Each point is reached from the start by the listed moves, each made once or not at all, plus a little noise. Is the number of moves made odd or even? Then give how often each move was made.

Moves:
(1): [52, -28, 11, 64]
(2): [14, 3, -5, -38]
(3): [38, -88, -8, 87]
Start: [-7, -8, 5, 16]
Points:
[-6, -8, 6, 17] -> even (0, 0, 0)
[61, -34, 9, 41] -> even (1, 1, 0)
[42, -33, 13, 80] -> odd (1, 0, 0)
[47, -94, -11, 66] -> even (0, 1, 1)

Moves:
(1): [12, 3, 2, -41, 10, 12, -25, 4, -19, 17, 5, 6, -11, -17]
(2): [8, -8, 0, 6, 11, 9, -7, 2, 10, -12, -4, -8, -21, 12]
(3): [-27, 12, -2, -30, 48, -31, 6, -1, 13, -4, -26, -21, -23, 5]
(4): [-24, -4, -8, 7, 19, -3, 21, -1, -15, 21, 18, 7, 0, 34]
(5): [-49, -62, -18, -18, 14, -8, -10, 11, 12, 5, 17, 16, 14, 28]
(6): [13, -10, -4, 7, 26, -21, -8, -9, -9, 1, 1, 13, -2, 13]
(7): [-46, -42, -9, 45, 39, -16, 49, -37, 19, 50, -13, 7, 17, -12]
(8): [-41, -35, -5, 20, -4, -23, 11, 12, 0, 38, 19, -16, 16, -8]
(9): [-7, -8, 10, -3, 17, 14, 15, 2, -4, -11, 4, -15, 15, 18]
(10): [-33, -6, -10, 11, 6, -16, 13, -23, 0, 22, -6, -33, 5, -18]
(11): [12, -11, -7, -22, 7, -2, 18, -6, 0, 10, -15, -5, -8, 3]
Start: [-18, 25, 18, -8, 7, 0, 7, -7, 11, 7, 16, 8, -4, 13]
Points:
[-55, -58, 0, -108, 142, -25, -5, -4, 15, 12, -3, -8, -38, 74] -> odd (1, 1, 1, 0, 1, 1, 0, 0, 1, 0, 1)
[-152, -63, -5, 10, 131, -64, 130, -36, 21, 111, 3, -34, 15, 54] -> even (0, 0, 1, 1, 0, 0, 1, 1, 1, 0, 1)
[-41, -15, -11, 0, 77, -32, 46, -43, -3, 47, 12, -18, -30, 57] -> odd (0, 1, 0, 1, 0, 1, 0, 0, 0, 1, 1)
[-140, -42, -7, -9, 116, -63, 70, -29, 8, 125, 22, -7, -6, 17] -> odd (1, 0, 1, 1, 0, 0, 1, 1, 0, 0, 0)
[-133, -126, -25, -40, 157, -79, 40, -33, 36, 112, 2, 1, -24, 35] -> even (1, 1, 1, 0, 1, 1, 1, 1, 0, 0, 1)
[-38, -39, -6, -29, 76, -31, 15, -8, -22, 86, 42, 8, -30, 50] -> even (1, 1, 0, 1, 0, 1, 0, 1, 0, 0, 1)
[-185, -131, -37, 20, 115, -77, 56, -47, -2, 160, 58, 9, 36, 32] -> odd (1, 0, 0, 1, 1, 1, 1, 1, 0, 1, 0)

Moves:
(1): [-21, -29, -34, -9, -28, 24, -28, -7, 8, 20, -24, 29, 50, 4, -15, 40, -12, -32, 41, 11]
(2): [-1, -7, -17, -19, -3, -42, 23, -24, -2, -8, -20, -4, -73, -59, -10, 15, -10, -25, -46, 21]
(3): [20, -20, 13, -8, 26, 14, -8, -20, -29, -32, -8, 14, -31, -21, 36, 11, 1, 18, -15, 4]
(4): [49, -24, 3, -8, 30, -14, 14, 38, 3, 34, -4, -103, 43, 10, 35, 36, 14, 4, -30, 48]
(5): [11, -4, 5, 7, 0, -15, -28, 12, 8, 6, -5, 2, -15, 18, -1, 6, 8, -25, -13, -13]
(6): [-10, 27, 20, 24, -1, 24, 11, -1, 13, 7, -24, 13, 9, -30, -1, -24, 19, -14, 14, 11]
(7): [18, 32, -32, 10, -3, 43, -8, -24, 43, 4, -40, -40, -18, -17, 24, -14, -22, -1, 5, 7]
(8): [28, -20, -28, 1, -13, 8, -6, 33, -11, 8, 9, -17, -3, 20, -39, -31, 2, 19, -18, -16]
(9): [21, 11, 29, -19, 18, -26, -16, -45, -9, 25, -22, 54, 14, 27, -35, -6, -10, 20, -23, 22]
(10): [-18, 10, -13, 27, 6, -32, 8, -15, -48, 38, -4, -9, 7, -13, -17, 8, 2, 0, 5, 10]
(11): [-3, -13, 6, 21, -16, -16, 1, 1, -16, -31, -34, 2, -6, -10, -5, -19, 10, 3, 15, 49]
(12): [-31, 34, 40, 2, -26, -46, 7, 11, 9, -40, 24, -51, 41, -40, -28, -22, 25, -10, -40, 1]
(13): [63, 38, -21, 18, -13, -12, 16, -8, -13, -9, 8, -43, -5, -31, -79, 19, 26, -28, 41, 2]
(14): [-68, -24, 30, 43, 17, -27, -52, 19, -23, -3, 14, 3, -22, 37, -10, 29, 44, 6, -16, 22]
(15): [37, -1, 13, -41, 107, 4, -12, 33, 9, -27, -26, -13, -9, -22, -20, -52, 1, -2, 17, -31]
(16): [-12, 0, 15, -1, -23, 22, 31, -19, -16, 19, -36, -8, -22, 25, -24, 38, -18, -20, -37, -22]
(17): [-16, -5, -5, 11, 38, -17, -45, 35, 46, -34, -83, 5, 9, -6, 13, 46, 31, 12, 44, -48]
(18): [-13, 6, -37, 6, 0, 17, 15, 12, -15, -19, 10, 21, -1, 9, 13, -1, -11, -43, -33, -24]
(19): [-3, -56, 39, 56, -12, 42, -4, -10, 28, -43, -4, 1, 10, 2, -23, 8, -35, 19, -5, 14]
(20): [-11, -45, -9, 6, 11, 8, 7, -33, -3, 27, -84, -22, 13, 29, 3, -11, 28, -2, -23, -2]
Start: [31, 12, -6, 23, 21, -32, -1, -17, -15, 75, 11, 11, -12, -1, -11, -18, -45, 3, 3, -10]
Points:
[12, -130, -49, 28, 137, -91, -64, 28, -46, 74, -160, -78, -30, 14, -23, 28, 30, -115, -90, 74] -> odd (1, 1, 0, 1, 1, 0, 0, 0, 0, 0, 1, 0, 0, 1, 1, 0, 0, 1, 0, 1)
[39, -97, -18, 29, 150, -16, -7, 62, -71, 115, -106, -128, -10, 109, -51, -11, 18, -38, -137, -34] -> odd (0, 0, 0, 1, 0, 0, 0, 1, 0, 0, 0, 0, 0, 1, 1, 1, 0, 1, 0, 1)
[70, -42, -70, 140, -27, -73, 24, -68, -11, 54, -165, -207, 33, -100, -117, 47, -23, -141, -84, 118] -> even (1, 1, 0, 1, 1, 0, 1, 0, 0, 1, 1, 1, 1, 0, 0, 0, 0, 1, 1, 1)
[122, -50, -42, 117, -18, 23, 31, -122, 11, 105, -269, -85, -9, -24, -131, 72, -56, -143, -89, 114] -> odd (1, 1, 0, 1, 1, 1, 1, 0, 1, 0, 1, 0, 1, 0, 0, 1, 0, 1, 1, 1)

Moves:
(1): [-4, -6, 22, 5, 10, 35, 19, -7, -4, -17, -39, -33, -48, 89, 4, 30, 24, 4, -29, -48, 19, -15, -14, -30, -37, -31, 57]
(2): [49, 1, 14, -17, -12, -1, -2, -4, 1, -10, -5, -8, 38, 9, 5, -16, 15, 29, 36, -3, 14, -81, -36, -28, -2, 7, 44]
(3): [-41, -14, -21, -23, -46, 20, 50, 4, -59, -33, -2, -51, 78, -2, -2, 51, -32, -42, 31, -15, -65, -10, -28, -74, -11, -28, 46]
(4): [4, 4, 26, 41, 15, -19, 28, -4, 28, 2, -4, 3, 55, 45, 12, -15, 25, -1, -16, -21, 5, -1, -9, -10, 3, 6, -4]
(5): [-38, 2, -29, 16, 21, 30, -35, 1, -23, -21, 18, -35, 12, -26, -54, -17, -17, 16, -26, -18, 28, 15, 58, -2, -9, -41, 25]
(6): [-36, 5, -4, 24, 5, -18, -7, 2, 2, -15, 0, -4, 4, -22, 12, 1, 3, 20, 6, -23, 19, 6, 0, 2, 20, 17, -6]
(7): [17, -11, -9, -14, -25, 18, 7, -21, 34, 32, -19, 8, 20, 23, 9, -2, 9, -26, -17, -20, 19, -17, -30, -9, -5, 18, 1]
(8): [-25, 24, 2, 1, 19, -26, -21, -23, 32, -7, 67, 23, 28, -4, 31, -44, 8, 8, 7, -41, 35, -5, -4, 40, 34, -44, -3]
(9): [32, -27, 19, -12, 3, -8, -29, -18, 36, 13, -6, 7, -29, 0, -25, 12, -5, -27, -9, 39, 14, 4, 44, 27, -3, -36, -10]
(10): [19, -12, -45, -9, 39, 17, 22, 13, 3, 21, 20, 42, 0, -17, 15, 13, 11, 40, -62, -12, -4, -29, -20, 42, 6, 5, 47]
(11): [37, 13, 1, 15, 13, -63, -10, -6, -17, -6, 21, -11, -12, 12, -25, 23, 60, 23, 3, -47, -10, 4, 19, -54, -30, 20, -24]
(12): [45, -20, 2, 18, 18, 4, -25, -12, 55, 12, -6, -19, -37, 5, 51, 13, 3, -32, -66, 28, 10, 17, 35, -15, -12, -15, -6]
(13): [32, 6, -34, -32, -23, -6, -29, 9, -5, 9, -2, -3, 7, -38, 43, -25, 6, 12, -45, -22, -5, 6, -23, 37, 46, 1, -2]
(14): [-12, -1, -2, -30, -27, -24, 34, -25, -25, 25, -17, 2, 35, -37, 22, 3, -4, 39, 6, 40, -25, 8, -2, 16, -8, -9, 13]
(15): [10, 1, 42, 8, -12, 22, -6, -6, -54, -1, 14, -3, 1, -54, -16, -21, -17, -11, 21, -38, 6, -12, 26, -27, 16, 8, -19]
(16): [-28, 20, 13, -4, -24, -5, 17, -23, 16, -9, 3, 20, 1, 11, -9, -12, 28, -9, -9, 7, 1, -7, 29, -46, 27, 29, -10]
(17): [-1, 11, -28, -30, 29, 18, -10, 9, -29, -21, -1, -5, -16, -3, -14, 12, -37, -49, -5, 8, 18, 36, -4, 8, 7, -14, 54]
(18): [41, -55, 48, -10, -42, -19, -23, 6, 8, 36, 27, -9, -21, 18, -19, 42, 18, 15, -7, 39, -3, 20, 22, 0, -3, 38, 28]
(19): [-7, -4, -9, -6, 21, -23, 16, 29, 5, 3, 6, -4, 11, 9, 24, -3, 65, -23, -9, -7, 6, 4, 6, -9, 0, 4, -16]
(20): [0, 0, -2, 9, -18, 2, 17, -28, 28, -1, -21, -32, -10, 42, 31, 15, -18, 3, 7, -7, -27, 21, 44, -25, -1, 9, 5]
(21): [15, -73, -38, 34, -34, 14, 25, -13, -3, 25, -50, 40, -22, -3, 47, -14, -26, 17, -36, 40, -29, 47, -34, -7, 11, 7, 24]
(22): [-26, 46, -13, 62, -12, 26, 10, -16, 21, -19, -22, 40, 14, 10, 21, -15, 30, -11, -20, -3, 3, 3, -9, 32, 4, 9, 27]
(23): [-44, 29, 5, 49, -9, -32, -8, 40, 29, 23, -1, 30, 6, -7, 40, -29, -42, -30, -34, -26, 25, 48, -17, -2, 25, -11, -10]
(24): [-23, 7, -41, -28, 5, 18, -5, 16, -56, 16, 11, -18, -29, -6, 4, 6, -5, -4, -2, 33, -14, -44, -45, 27, 13, 0, 45]
Start: [13, -36, 48, -35, 3, -16, -29, 41, -51, 21, -24, -3, 57, -16, 1, 4, -28, -35, 38, 18, -5, 86, -13, 32, -16, -11, -18]
Points:
[-66, -75, -6, 55, -128, -37, 51, -7, -87, 38, -120, -54, 3, 94, 163, 130, -23, -93, -113, 43, -87, 224, -20, -135, -13, 13, 223] -> even (1, 0, 1, 0, 0, 1, 0, 0, 0, 0, 1, 1, 0, 1, 0, 1, 1, 1, 0, 1, 1, 1, 1, 1)
[69, -101, 127, 126, -90, -122, 6, -2, 24, 81, -121, 51, 76, 97, 91, 22, 70, 45, -64, 10, 23, 129, -43, -23, -35, 7, 125] -> odd (1, 1, 0, 1, 0, 1, 0, 0, 1, 0, 1, 0, 0, 1, 0, 0, 0, 1, 0, 0, 1, 1, 1, 0)
[104, -43, -25, -35, -37, -69, 19, 59, -57, 15, -6, -4, 232, 30, 80, 69, 141, -45, -67, -107, -9, 31, -120, -25, 20, 70, 180] -> even (0, 1, 1, 1, 0, 1, 1, 0, 0, 1, 1, 0, 1, 0, 0, 0, 1, 1, 1, 0, 0, 1, 0, 0)
[167, -161, 17, -23, -57, -45, 3, -60, -29, 165, -19, -14, 27, 59, 206, 25, 63, 47, -199, -55, -26, 79, -43, 18, 24, 5, 143] -> even (1, 0, 0, 1, 0, 0, 1, 1, 0, 1, 1, 1, 1, 1, 1, 0, 0, 1, 0, 1, 1, 0, 0, 1)
[-67, -80, -17, 18, 47, 37, -29, 112, -101, 20, -4, -104, 61, 58, 49, 110, -75, -96, -169, -40, 34, 131, -36, -22, -11, -80, 260] -> odd (1, 0, 1, 1, 1, 1, 0, 0, 0, 1, 0, 1, 0, 0, 0, 0, 1, 1, 0, 0, 0, 0, 1, 1)
